Each row is a point. Two turns around zero, p and q, are shown by what they do to some points. Where does a point land after both, in the order given? Backwards means that the second turn is done in reverse. Each puzzle has new turns, and all numbers are rounded.

Turn p:
[43  1  3] => [ 35 -23   8]
[ -7 -42 -18] => [-25 -30 -25]
[-16  32  26] => [ 0 34 28]
[-20   9 -10] => [-10  19 -11]
Turn q:
[  5 -21 -24] => [  7 -30   9]
[35 39  4] => [ 29  20 -39]
[ 0  2 -9] => [ 0 -7 -5]
[-31  -2 -14] => [-31 -15   1]
[27 20 24] => [ 24  31 -13]
[-36 -38  18] => [-30   0  47]
Where do these land?
q, then p: [-25  21  -9] => [-20  16 -22]
q, then p: [ -2 -12  14] => [ 2  6 18]
q, then p: [ 14 -35 -36] => [-13 -49  11]
q, then p backwards: [27  7 48] => [-4 55  1]
q, then p: [-14  18 -16] => [-15   4 -23]

Turn p:
[ 9 -7 -8 20] => [15  6 18  2]
[  4   4 -27 -46] => [ -8  15 -39  32]
[15  9 -5 -3] => [-2 18 -2  1]
[-23  12   7   0] => [-21 -17   4   0]
[ 14 -10  18  16] => [ 15   2   9 -23]
[-18  -7  15  13] => [  0 -23  10 -11]
Turn q:
[ -4   9  12 -13] => [-13  10  11   2]
[ -4 -21 -24  26] => [ 19 -19 -30  -9]
[-20  -3  10 -34] => [-21  34   1 -10]
[ 9 -6  3 -8] => [ 8  8  7 -4]
[  3  -1   4 -22] => [ 0 21  8 -1]
[ 3  1 12 14] => [ -2 -16   9  -5]
[ 12  21 -19  38] => [ 10 -38  -9  27]
Where do these land?
q, then p: [-7 -3 -2 17] => [13 -6 -6 11]
q, then p: [-21  -3  11  20] => [  8 -21 -14  16]
p, then q: [11 14 10  2] => [-14  12   2   8]
q, then p backwards: [31 -4  2 -6] => [ 10 -16 -11  23]
p, then q: [  8 -11 -10 -48] => [ 21 -10 -35  29]
p, then q: [-22   7 -12  15] => [ -9 -15   3 -24]

Turn p:
[ -4  -8   0  12 -48  -2] => [ -7  35  18  16 -26   3]
[-4  8 -7 13  3  4] => [-4  9 -5  2 12 -7]
[-4 10 -6 -1 12 -5] => [ -3  -4  -2 -11  11  -8]
[ 10  -3   9   6   5 -12] => [14 -7  7  5  0 -8]
[ -7 -15  -4 -12  -2 -10] => [ -6  -8  -2  -5 -19  -5]
[ 2 -2 -5  8 12  8] => [  2  -2 -14   5   9  -3]
[3 0 2 7 5 6] => [ 3  0 -4  7  7  1]
[-5  5 18 12  6  4] => [-2 -6  9 15 14  0]
[  8   3  -8 -43   7   7] => [  1 -16  -9 -32  -9  26]
Turn q:
[ -2   3 -16  -4   4  12] => [12  4 -1 10 -1 13]
[  8 -14   8  -3 -20 -17] => [-12 -22   3 -19   1  -1]
[  5  12   1 -10  18   9] => [ 3 24  7  2  1  5]
[-16   5   6   6  14  14] => [  2  13  -1  20   7 -10]
[ 18  23 -21   7  -1   6] => [ 11  11  -5   0 -30  14]
[-17  -2  -2   3   7 -10] => [  1   1 -16   2  12  -6]
[  5 -24   3  12  -9 -13] => [  5 -24   1 -14   3 -14]
[ -1  -3  21 -10 -12  -1] => [-22  -6  11  -2   7  -3]
Where do these land?
q, then p: [  3   0  -2 -24  -9  17] => [-8 -6 -3 21 14 15]
p, then q backwards: [-12  14  13  22  -9   2] => [-11  -1  20 -11   9  19]
p, then q: [  8   6 -19 -17 -10  10] => [-4  8  6 11 -3 27]
p, then q: [ -7  -7 -15 -12  -4  14] => [ 2 -4 -7 16  1 19]
p, then q: [ 10 -10   8  17  10  -9] => [  9  -7  -2 -18 -10 -13]
q, then p: [ -2   5   7   8  17 -10] => [  3   1   8 -19   3  -9]
q, then p backwards: [ -1  -8   7   6   4 -23] => [ -4   7 -17  -3  16  -9]

Turn p:
[-10 -17  21 -24   8 -18   5 -19] => [-26  16  17  20 -19  14   4  -2]
[  8  23 -26  -9  -5  22   6  25] => [ 22 -19 -13   5  25 -22  15 -12]
[ -6  48  25  27   6 -22   3 -25] => [-18  39   4 -24  37  13 -28 -12]
[-12 -16  -1   2  20  -3  -3 -14] => [ -9  -8  11   2 -18   9 -16  -9]
[ 28   2 -18   6  -2   6   6  24] => [ 29 -11   1   3  12 -22   2  15]
[-19 -26  31  -5   7  -1  -4  -1] => [-37  -3   2   3 -23   6   0  12]
[ 17  13 -10   2 -13  27  13  -6] => [ 20  -8 -21  13  22   8  -1   4]
[ -1 -11 -32  10 -24  -2   3  21] => [ 31  -1 -19  -8 -17 -22  10   0]
[ -4 -16   9  -9   1  -9 -29  -6] => [-10  -4  17 -13 -18  16  15   4]
Turn q:
[ -3   4  20   5  30  15   3 -24] => [-12   7   9  -3 -15  -2  16 -37]
[  1  12   1  -6  31  14 -21 -19] => [ -7  -3  24 -12   6  12   7 -33]
[-16  23  -1  28  18  -3  11  -8] => [  7   2  -4  14 -19   5 -21 -32]
[ 17   1   2  15 -16   0  -8  -8] => [  3 -19  -1  -2 -16  10   6  10]
[-12 -39 -32  18   3  -7  15  23] => [-25  -4 -22  41  22  -4 -17  15]
[  2  -6  19 -22   9   7 -13  22] => [ -5  -2  11 -20  17 -28   5   2]
[-14  -3 -21   0 -27  12   3   5] => [ -8  12   3   6  -3  13 -19  28]
[ 34  -4  -7  -6 -21 -14  19   9] => [25 -8 -6 17  1 -4 20 30]
[ -9  12  19 -32 -27 -25 -10  -1] => [ 24  15 -16 -41   6  -1   3  17]
Where do these land?
p, then q: [  0  18 -21  12 -12  21   2  16] => [ 4 -6 -1 20 27 14 19 -4]
q, then p: [ 12 -21  17  -1  -2   1  11  -6] => [  5  17 -12  10  -8 -18  -7  -8]
p, then q: [-39 -10  11 -24 -21 -31  10 -27] => [ 15  29   8  -4 -43  29 -26   6]
q, then p backwards: [37  7 16 -3 -5 -5 -8  4] => [ 14 -10 -19  -8  -3   9 -23  22]
q, then p: [  1  -4 -33 -20  -3  17 -26  -6] => [-36 -31  -1   5  12  -3  -4   3]
q, then p: [  9  -5   3  17  17 -13  38  -9] => [ 29  20 -15  -8   1   4 -29   1]
p, then q: [ 20  -6   3  16   6   3 -33   3] => [ -7   4  11 -11  16 -30  16  13]
q, then p: [-30  19 -10   2  14  19  17  -7] => [ -8   9  -6 -26  25  27   1  -8]
p, then q backwards: [ -9   4  14   0   5 -13 -11  32] => [  1 -16  26 -13   1  18  -8  12]

Turn p:
[ 19 -26 -17   9 -27  45   1  14   1] => [ 18   5 -26   5 -24  10  49  -9 -11]
[-12  36   7 -41  -1 -30  34 -11  19] => [  0 -15   0 -47  41  -6 -37 -15   5]
[-11   4 -18 -14  26 -23 -11  -5 -24] => [-12   4  37  10  21  -1 -11   2 -19]
[-21  12  29 -21  22 -16 -14   0 -14] => [-28   6  25 -18   8  -2 -21  27   5]
[-47  -2 -18   7 -16  19   1   8  -7] => [ 29  12  -3  -3  11 -26  18  30 -17]
[ -2  -8  -5   4  10 -13 -27   2 -30] => [-11  12  36  18  -8  -2   4   7  -5]
[ 13   5   0   5 -21 -19   5 -14 -24] => [ 10  15  20   2   5   0   2 -22  24]
[-18 -10   5   0  17  14  20 -11   8] => [ -1  -7 -19   4  23   9   2  22   0]
[ 40 -21  12   8   0 -10  -6  -2  46] => [-18 -42 -24  12 -27   6  -3 -25  17]
[19  6  9 26 -8  7  8 30  3] => [ 22   4 -12   1 -35  17  -9  -2   3]
[ 19   3  -4  16  -1  26 -11  -9  21] => [-10   5 -34  16 -16  -4   6 -12  -4]
Turn q:
[  2  -1 -17   9 -20 -13   2  27   4] => [  5 -20  -8  11 -27  15  -8   8  -1]
[-5  6 -6  2 -8 18 27 22 34] => [-20  -9  15  10 -30   0  12   4  31]
[ 22   4  15 -14  -2  26 -13   4   7] => [ -3  -5  31 -19   2   7  13 -15  -4]
[-22  13  15  21  20 -11  15  29 -28] => [-15 -25 -44   2  -1 -24  17  -5  -7]
[ 40   2  29   2  20 -28   6 -24 -17] => [ 32  19 -11 -42   2 -30  -5 -12 -13]
[ -6 -37   5   4 -26   1  -2   5  22] => [-13 -13  13 -10  -3  17 -31  21  18]
[-19   2   8  -8 -15  17 -37 -32  27] => [ -2   2  47  17  35  -2 -15  11  -1]
[ -1  -8 -17 -28  -9 -28   2 -32 -25] => [  7  43 -14   6   3   8 -24   5 -29]
[ -7   0 -16   2  34 -14  -9  24 -20] => [  8  -7 -35   2   6   9  30  13 -13]
[ -4  18 -15   9   5  31   7 -23  -4] => [  0  14   7  23  14  -1  10 -30  17]
Where do these land?
q, then p: [  7   1  15  13 -21  -7   5   0 -22] => [-16   3  19  12   6 -16  17  -9   2]
p, then q: [-21 -15   7 -44  12 -21 -24  -2   8] => [-38  -1 -21 -18  12 -10  -4  35 -14]
p, then q: [  1  25 -24  19 -22   6   1  11  -8] => [ 32  10   5  -1 -11  -9  -7 -23 -19]
p, then q: [ 20  15  -5  29   4   7 -17 -10  -7] => [ 19 -13   6  29   4 -14 -13 -14   3]
q, then p: [ 21  26  -4  17  13   5   9  25 -28] => [ 14  -3  -2  13  33   6  24 -29  14]
q, then p: [ -9 -36  20 -22  -3  15  -9   9  47] => [ -9 -21  -8 -42 -19   2  -3  45  -6]
q, then p: [-48 -32  17 -14  18  -6  -2  -7  25] => [ 10 -21  11 -13 -14  -2 -30  40 -36]
q, then p: [ 19  22  -6  14  -2 -18  20  -6   4] => [  7  -3   4   2  -8 -11  -3 -36  17]
q, then p: [-16  -4  13 -34   7  21   1 -18   9] => [ -3  11  -1 -18  12  -2 -31  31   1]
p, then q: [ 26  -2 -33  23  -5  -3  16  -2 -28] => [ 23   4   9  -8  10 -19  -3 -43  20]

Turn p:
[-14   7   4 -22 -21 -12  -3   6 -15 -14  19  -1] => [-22  -4   7   9  -2  18  21  -4  24  -5  -4  10]
[  1  -2  -6  13   7  20 -19  -6 -19  10 -30  -6] => [ 28  17  16  -3  17  -2   6 -11 -20  15   5  -7]
[ -7  12   3   6  -2 -15   9   7   8 -16  15 -20] => [-12 -10  -6   5  -5   2  -3  -4   6  -8 -32   9]
[ -1 -14   1  21  21   8  -3   4  -4  -8 -23  22] => [ 17  -1   9 -19 -14   2 -10 -16 -27   4  16  -4]
[  4  31  -3  -6   0   2  -5   5  -1 -16  21   9] => [-15 -25  20   9   7  -6  -6  -3  13  -4  -2  15]
[  2  -9  10   9   4   6 -13  15  -6  20   3  -2] => [  6  15 -11  -2   9   4 -12 -13   3  16   8   6]
[-17  20  15 -13  -5 -11   0  -2  17  -2   8   0] => [ -8 -16 -10  25 -14  -8  10  -3  11  -1  -4   8]
[ 18 -30  -3 -25  15   6  25  -7  15   5  -9 -17] => [-10   8 -25 -30   0 -20  12  24  -7   2  -1 -23]
[  3  26  -1 -13 -11 -35   8   7  -1  -3  13   5] => [ -7 -13   3  10 -12   5   5  19  22  -9 -10  31]
[-11  13 -16  -3 -24   2  -2  15  11   0   6  -1] => [  7 -16   3  13   3  14  -3   3  25   2  -9 -10]
[ 10 -22 -16  10   1  10 -30 -15   6   3 -11  -2] => [ 23  23   8  -8  10 -13  -5 -12   2 -15  10 -20]
[ 26 -29  24   9   5  11  36 -19   5   6 -15   2] => [-17  24 -12 -13 -16 -10 -13  26 -37   9   7 -19]
[-13  -3 -12  15  10   8  -4 -11 -16  14   3  10] => [ 12   0  -1   4  19  14  -3  -8 -18  -9  15   3]
Turn q:
[-15  12   1  13  14 -35   1  -3 -14  30  10  -2] => [-17 -10 -28 -18  10  -1  19   8   9  30  -2 -14]
[  2  -1 -12   1 -14  12  11   5  -8   3  17 -31] => [-10   8 -11 -12 -10  29 -14  -6   5 -13 -11   4]
[ -2   7 -14   7  -2 -20 -26  -7  39  -4  -7   2] => [ -3 -37  10  -3 -21 -18  -8   2 -21  16   3   6]
[  3  -8   3  10  38 -15  -8   7   5   6  11  10] => [-16 -22  -6  11  10 -20   9 -10  22   8   7  -9]
[  5   4  -5   0   9  12  -1  -7 -19   7 -15 -14] => [ 12   7 -16  -1  -1   1  -2  11  17  -4  -7  15]
[ 13 -11   0 -27 -12  -4  11  -7 -17  -1  12   2] => [ -2  27 -13   0  -2   8  -1  -8  -8 -10  24  -4]
[  5  18  -3  -1   7  13  14   9 -18 -15  11   0] => [  9  14  -9  12  15  11 -16 -13   7   2 -12  -7]
[-17   5  -7  11  -1  15 -26   8   4   6   5   3] => [ -1 -17   9  -3  -1  -3 -16  22   6  -4 -11 -14]
[ 10   9  24 -25 -17  13  -1  11  33  -1  -5  13] => [ 12 -11  19   0  21  -3  -1  -5 -37 -24  11   6]
[ 18 -11  -1  15  -6  10   9   7  -6  -5  -7  15] => [  8  12   5  13  -9  -7  13  -9   2 -14 -14  -8]
[-36  -6 -15  -6 -13   8  -6  -5  48  16 -23  10] => [-24 -13  31 -15  -3 -25  -8  30 -30   0 -10  22]
[  8 -17 -15  -3  -3  -3   7   9 -18 -15  -3   5] => [ -4  20  -4  24 -15   4   2  -3   4  -2   2  -4]
[  1  -2  28  -4  -7 -16   9  -2 -15 -14  -5 -16] => [13  7  4 -1  5 28 19 -7  4 11 16  7]
[  5   1  17   9   8  10   6 -24 -13 -11   2   4] => [ 22  14   8 -10   5  -6   2 -13  20   5   4  -1]
Where do these land?
q, then p: [  7   4 -13   2 -15  -6 -26  12  -1  11   6 -13] => [  1  10   7 -15  10  18   3  -7  16   3  -8 -22]
p, then q: [-11  19  -7   4  12  -9  15 -13   2 -25  21   9] => [ -1  19  32  17 -11   3   9   8  15   7  10  -5]
q, then p: [  2  -6 -26   2  12 -11 -15  16  20  15  -1 -19] => [ 13   4  -5  -7 -11  32   5 -15   7 -13   9 -21]
q, then p: [  3   5 -14 -25  11   8 -20   7   3   7   5 -10] => [  6  -2   6 -15   5   8  -8 -26  16 -17   4  -2]
q, then p: [ 24   9  -6 -15 -12  -2  -9  22  12  -5  -3 -16] => [ -5  12  26 -14  11  17  -7 -11 -10 -11   7 -14]
q, then p: [-20  23   9  -7  -4 -10   2 -10 -12 -19   1  12] => [  5   9 -11   4  24 -15  -9   3   0  17   8  20]
p, then q backwards: [ -3  -3 -18 -10  -7   8 -13  40   5   5   8 -11] => [ -7  16  15  22  24   2  -1 -10 -15  -1  18 -17]
q, then p: [  4  -8  -4  18   0  15  23 -24 -15   7 -12  14] => [  9 -15   9  13 -19 -15   9  28   4   5 -10  13]
p, then q: [ -7 -15  21   4 -15   7  24 -24   6  16  -5   9] => [ -4   1 -12  -3  -7  29 -13   9   9   4 -29 -17]
p, then q: [-12   2  -2  -7   9 -22  11 -10 -10 -23  -8  18] => [  3  33  20   6   1  13   5  -6  -8  -6   5 -10]
q, then p: [  7 -31  24  14  -1   9  16 -18 -17  12   0  -9] => [-24 -31  -1  11 -16 -18   4  23   2   1  -8 -12]
p, then q: [-15  27   8   7  19  -9  14  -3  -6  -9  -7   3] => [  2  27   5   7 -10  -8  24   9   8  -3   0 -14]
q, then p: [  2 -25  23  17 -11  24  -3 -17   6  -3 -14   2] => [-30  -1   7   3 -34 -15  -1  12   5  13  -5   1]
q, then p: [ 16   0   4  -4   0  -1 -20  21   8  10   8  12] => [ -7  12  -1 -21   2  10   0 -11  -6 -14 -20  -5]
